Rows are points. The window is the flat piece filled in between its corners: a triangle in 3 columns, a solid with four corners in 4, and so on. A path goes straight from each point to the next, and from the last back to the first. After which points does the path pass through the window?
(in the rows, 128 means zero)

Window, 3 rows:
[[146 160 153]
 [168 140 168]
 [ 83  63 143]]
Path:
(1): [156 172  96]
(2): [139 143 171]
(3): [ 70  34 200]
(4): [100  94 106]
(5): [162 129 107]
(6): [163 148 212]
(7): [ 96 136 196]
(8): [162 115 148]
(9): [165 163 133]
(10): [159 180 207]
(11): [ 84 107 183]
(12): [130  71 122]
(13): [133  83 140]
(14): [107 125 203]
(15): [171 182 220]
(16): [178 171 144]
Through the window after points: 1, 3, 5, 7, 11

Window, 4 rows:
[[ 92 145 138  73]
 [ 88 214 146  98]
 [205 114  94 114]
 [129 185 108 183]]
Path:
(1): [120 153 182 107]
(2): [153 164 178  85]
(3): [122 101  73  66]
(4): [ 57 197  69 122]
(5): [126 188 159  95]
(6): [196  96 136 116]
(7): [133 171  74 101]
(8): [ 73 196 101 121]
Through the window after points: 4, 6

Window, 6 rows:
[[ 92  86  19 176 180 111]
 [121 110 104 121 134 147]
 [133 136 152  90 198 109]
 [225  56 152 174  94  43]
 [106  38 137 160 157  68]
 [104 243 102 117 116 135]]
Path:
(1): [163  77 120 197 118  78]
(2): [157  82  96 102  93  63]
(3): [132  76  77 107 159 109]
(4): [132  75 134 177 172  93]
(5): [ 92 145 108 194 160 156]
(6): [125 115  62 100 172  82]
(7): [153  99  97 107  93  69]
(8): [116 172  92 155 156 149]
Through the window after points: 5

Window (6 x 6):
[[107 139 115 135 120 179]
 [140 152 104 177 229 174]
 [193  89 184 117  76 108]
 [ 91 137 133 114 193 142]
 [154 103 120 123  58  67]
 [145  15 126 104  34  93]]
Path:
(1): [135 114 103 112 120 142]
(2): [102 109 125 152 130  94]
(3): [ 92 133 165 205 189 180]
(4): [172 147  69 127 215 147]
(5): [205  62  31  96  43 157]
(6): [118  91 178 132  88  74]
(7): [ 79 123 120 157 159 107]
(8): [141  98 115  96  98 170]
Through the window after points: 3, 5

Window, 8 rows:
[[134 118 130  68  17 121 155  99]
 [130 204 205 162 123 124  81  40]
 [104 183 181  75 114  93 142 138]
 [135 108 159 131 119  81 171  65]
 [ 56  47  68 213 140 102 113 149]
 [102 127 108 123 101 188 167  95]
 [ 32  72 188 238 164 165  89 132]
 [206  95 134  51  89 138 100 190]]
Path:
(1): [ 92  98 138  65 177 158 119  54]
(2): [123 129 125 163  69 165 153 147]
(3): [159 132 150 101  81 158 172 187]
(4): [159  77 119  93 119 107  58 136]
(5): [ 58 155 181  83 104 118 111  99]
(6): [159 153 150 111 103  98 165 155]
(7): [152  62 137 241  93 167 191 150]
(8): [ 33 104  85 114 144  66  75 128]
(9): [ 66  92 142 109  94 136 116  82]
(10): [129 117 159 162  80 134 142 142]
(11): [135 147 188 166  86 116 131 198]
(12): [100  94 119 130 134 109  93  48]
Through the window after points: 1, 3, 5, 7, 9

Window (8 x 8):
[[186  89  65 133 129 191 169 136]
 [ 80 137 194 149 117 138 125 156]
 [ 36 160 121 129 127  50 117 144]
 [211  87 192 139 165 109 115 150]
 [154 200 161 106  11 197 198  79]
 [ 61 173  99 164 196  92 113 125]
 [148 142  97 134 157 135 216 149]
 [ 67 156 162  83 152 120 110 137]]
Path:
(1): [112 212 140 110  59 135 174 140]
(2): [107 153 124 109  41 133  87 212]
(3): [127 145 182 140 182 114 174  48]
(4): [210  56 165  97 140 104 240  76]
(5): [138 152 169 154 140 124  71 176]
(6): [119 212 117  94 119 188 148 181]
(7): [ 95  83 144 172 123  80 192  76]
(8): [ 97 132 120 152 134 163 185  68]
(9): [ 94 182 118  83 117 116  99 215]
(10): [157 187 145 131 117 164 139 148]
(11): [ 72  71 150 129 121 127 170  85]
(12): [111  97 147 136 109 145 140  57]
Through the window after points: 4, 12

Window, 9 rows:
[[  7 155 104 168 135 169  69 133 111]
 [132 121  67  94 125 104 143 125 103]
 [124 130 150  94 137 130 112 153 127]
 [112  81 120 120  99 123 169 114 100]
 [142 175 161 144 112 147 136 122 127]
 [131 151 102 164  78 178 102 131 137]
 [144 135 115  89 113 162 158 119 125]
 [122 118 135 112 132 130 121  94 135]
 [121 160 112 173 136 178 118 146 153]]
Path:
(1): [118 189  82 121  92 101 125 110 169]
(2): [ 76 156 145 136 101 168 138 115 149]
(3): [137 147  97 161 156 132  80 146  84]
(4): [141 124 128 119 141 120 114 108  99]
(5): [ 86 126  86 100 100 148 172 143 141]
(6): [132 167 140 129 107 133 144 144 156]
(7): [117 116 117 112 120 186 129  99  99]
(8): [127 119 114 125 114 172 130 132 108]
Through the window after points: 2, 8

Window, 9 rows:
[[144 213  95 182 179 170 188  89 141]
 [143 178 117 125 186 147 105  94 197]
 [ 73 167  90 125 101 127  94 156 145]
 [138  78  68 122  88 128 191 155 227]
 [111 146  92 108 139 135 130  67 134]
 [ 26 169 239 196  71  25 116 156  44]
 [116  68 106 135 117 179 127 150 172]
 [158 144 102  80 150 155 143 148 148]
 [125 146  72 132 211 116 105 122 134]]
Path:
(1): [117 182 105 143 106 113  88 139 154]
(2): [169 135 108 125  52 146 116  82 150]
(3): [ 58 126  95 133 232 150 136 186 163]
(4): [ 57 176  71 174 210 179 160  93 164]
(5): [210 177 158 105  91  55 117 125 120]
(6): [172 158  67 155 142 120  91 123 129]
(7): [ 67 138 108 112 162 136 130 132 158]
(8): [ 82 154  51 111 192 168 233  86 193]
(9): [191  97 116 126  99 165  23 169 149]
(10): [145 121  89 123 145 141 107 118 158]
(11): [102 164 114 151 220 129 199 125 143]
(12): [ 55  95 123  95 150 185 214 111 144]
Through the window after points: 2, 6

Window:
[[ 70 167 148 114 169 167 109 107 138 108 145]
 [183 155 107 174 132 150 166  91 136 101 135]
 [ 96 135  75 126 115 140 108 129 160  97 146]
 [196 117 202 249 136 200  50  97 101 157 118]
 [ 99 108 116 123 179 129 139 121 116  94 101]
 [ 92 134 141 121 125 164 144 107 151  80  96]
 [156  96 171 161  88 123 113  90  69 115 159]
 [135 105 125  80 113 146 128 159 112 112 151]
 [135  83 151 174 144 120 169 168 168 123 158]
 [116 138 146  94 103  80 133 152  92 113 113]
 [125 127 122 105 155 131 122  94 182 108 124]]
Path:
(1): [141 113 150 131 125 139 107 122 109  87 136]
(2): [107 120 114 136  91 146 165 109 125 176 154]
(3): [115 107 126 123  99 144 129  79 121 136 128]
(4): [116 133 127 126 161 138 130 148 132  87 126]
(5): [157 126 135 130 160 150 138 102 140  27 128]
(6): [107 133 126 140 112 149 119 124 127 151 133]
(7): [110 113 174 154 119 163 114  87  86 154 133]
(8): [192 115 111 131 118 121 114 157 143  67 151]
(9): [133 152 166 130 161 115 115 149 124  83 123]
(10): [106 120 104 126  91 155 146  88 128 136 128]
(11): [115  97 117 141 124 144 142 105 118 163 105]
(12): [118 147 175 129 159 126  98 149 152  52 162]
(13): [132  98 148 132 106 117  85 125 161  60 140]
(14): [119 150 127 145 147 172 160 123 128 159 131]
(15): [107 133 124 112 117 136 135 112 161 127 113]
(16): [133 123 101 138 152 123  96 132 130  70 165]
Through the window after points: 1, 3, 5, 7, 9, 15

Window (12 x 12):
[[172 171 163 122 180 104 129 178  20  72 120 101]
 [160  80 193 169 137  57  84 100  69 101  62  87]
 [ 51 105 222 158 213 170 155 161 131  21  41  39]
 [ 62 116 186  89 189  97 143 161 106 105  64  96]
 [108  85 188 178 160  78 109 134  43 136 122 155]
 [ 55 182 101  89  99 156  76 171 148  67 121  99]
 [163 136 136  98 132 101  98 110 102  75 155 174]
 [205 158  75 153  96 115 100 147 131  83  82 244]
 [122 142 100 172 116  70 159  34  93 113  94 121]
 [117 189 143 155 179  61 135 147 138  62 143  26]
 [122 197 188 164 115 160 153 107 187  89  57  92]
 [ 98  59 136 146  32  93 151 107 165 132 126  35]]
Path:
(1): [104 138 184 171 128 100 140 142 103  57 105  68]
(2): [ 88 129 148 123 218 132 123 134 134  84  76  92]
(3): [143 126 105 124 195 114  97 121  63 112 108  82]
(4): [ 71 149 233 150  62  92 147 187 126  66 110 160]
(5): [113 113 194 124  61  62 195 141 169  56 116 158]
(6): [167 137 128 177 204 106  68  95  45 126  77  75]
(7): [133 109  73 142 210 132 101 121 162 103 131  48]
(8): [111 205 239 149 111  46 162 168  59  42 101  86]
(9): [122 114 175 138  97  77 114 147  91  89  70 137]
(10): [152 146  85 166 192 138  83  68 128 103 140  65]
(11): [131 119 136 154 164 116 125 144 127 131 119  62]
(12): [ 94 130 213 122  62 100 123 137 104  25  73 143]
(13): [108 146 167 151 122  81 146 126  92  73 116 134]
(14): [134 127 154 161 182 116 104 129 110 134  95  66]
(15): [154 121 113 146 162  97  90 133 130 122 134 130]
(16): [127 151 152 130  96  99 150 118 100  60 101 112]
Through the window after points: 1, 3, 7, 9, 13, 15
